Rows are points. Each copy is the shape, with its points in the same order, stretched, turned, moved and blurred by noise. Say if it was mirrored as well.
In the rows, zero is written as 128.

Shape:
[[143  77]
 [ 83  91]
 [146 110]
 [167 184]
 [158 141]
 [145 107]
 [113 176]
 [111 138]]
Copy 1 (8 x 2):
[[101 102]
 [ 84 151]
 [125 113]
 [198 130]
 [159 122]
 [121 109]
 [172 177]
 [139 163]]
Copy 1 is: only turned
Copy 2 (8 x 2):
[[133 199]
 [ 88 164]
 [142 164]
 [164  88]
 [154 131]
 [138 168]
 [116  77]
 [111 120]]
Copy 2 is: mirrored
Copy 3:
[[179 155]
 [134 198]
 [154 136]
 [103  59]
 [128 106]
 [155 141]
 [ 79 111]
 [110 142]]
Copy 3 is: mirrored
Copy 4:
[[ 69 174]
 [ 52 113]
 [ 95 150]
 [174 113]
 [131 138]
 [ 98 150]
 [140  75]
 [106 101]]
Copy 4 is: mirrored

Shape (8 x 4):
[[159  99  75 109]
 [125  66  73 101]
 [112  95 164  83]
 [142 149 111  92]
 [106 155 166 193]
 [113 162 162 136]
 [147  90 164 151]
 [136 149  86 158]]
Copy 1 (8 x 4):
[[136 102  78 130]
 [ 94  82  65 127]
 [139  59 153 157]
 [161 122 120 173]
 [129 160 184  95]
 [152 140 173 148]
 [144  91 156  89]
 [130 164 114 120]]
Copy 1 is: mirrored
Copy 2 (8 x 4):
[[153 106  75 119]
 [150  75  78 151]
 [136  85 167 138]
 [104 124 122 104]
 [113 213 168 156]
 [ 96 173 170 130]
 [189 138 146 139]
 [110 177  96 132]]
Copy 2 is: only turned
Copy 3, 8 rows:
[[159 136  68  98]
 [155  95  51  96]
 [106  82 135  68]
 [102 145  99  94]
 [112 123 164 189]
 [ 87 127 157 134]
 [160 111 157 114]
 [135 152  85 160]]
Copy 3 is: only turned

Shape, 12 rows:
[[111  94 174 126 108  86 197 150]
 [ 91 131 161 173 112  83 201 136]
 [182 180 162 165 103 120 112 109]
 [107 146 144 110 104 168 170  94]
 [172 107 118 160 155 167 101 107]
 [127 143 158 105 171 164 104  81]
 [142 133 121 132 175  84 131  79]
 [166 179 125 141 111 110 149 109]
 [161 132 145 129 185 165 128 160]
 [126  95 118 165  91 146 127 173]
 [101  94 140 115 137 123 107  92]
 [114 153 136 141 104  90 114 106]]
Copy 1 (12 x 8):
[[ 63 122 118  89 185 117 209  74]
 [ 43 126 156 119 151 107 193  51]
 [189 103 164 115  89 117 136  38]
 [131 173 144 116 185 145 114  79]
 [173 115 106 162 130  70 134 123]
 [178 116 156 112 193 111  69 126]
 [103  84 107 108 141  90  99  62]
 [131 115 139 123 103 142 134  26]
 [152  99 136 178 172 126 160 135]
 [119 154 127 161  97  98 214 138]
 [122 133 110  83 155  84 109 137]
 [119 116 149  86  87 109 120  85]]
Copy 1 is: mirrored
Copy 2:
[[ 74  98 125  85 155  63 148 132]
 [ 73 146 122 107 152  48 129 141]
 [124 171 193 121  61 119 162 158]
 [103 159  80  89 105 133 177 101]
 [203 146 154 153 120 103 179 108]
 [125 173 144 134 127 157 201  56]
 [155 178 174  96 177 106 138  94]
 [137 171 160  93 104 128 136 164]
 [145 136 141 175 163 145 205 150]
 [152  79 112 151  98  88 125 150]
 [134 120 143 109 136 110 145  48]
 [110 147 162 106  95 118 102 105]]
Copy 2 is: only turned
Copy 3, 12 rows:
[[117  95 160 109 111  65 143  75]
 [126 105 154 146  92  66 127 101]
 [140 160 129 110  52 183  93 147]
 [125 103  78 109  87 111 188 148]
 [163 104 112 115 118 204  92 143]
 [101 143 104 138 122 199 169 147]
 [125 161 124 182 117 186 129  86]
 [164 158 117 120  70 146 131 132]
 [157 120 159 106 136 174 142 154]
 [161  71 119  80 136  98  68 147]
 [ 93 119  87 137 143 152 127 102]
 [107 156  99 139 100 135  99 119]]
Copy 3 is: only turned
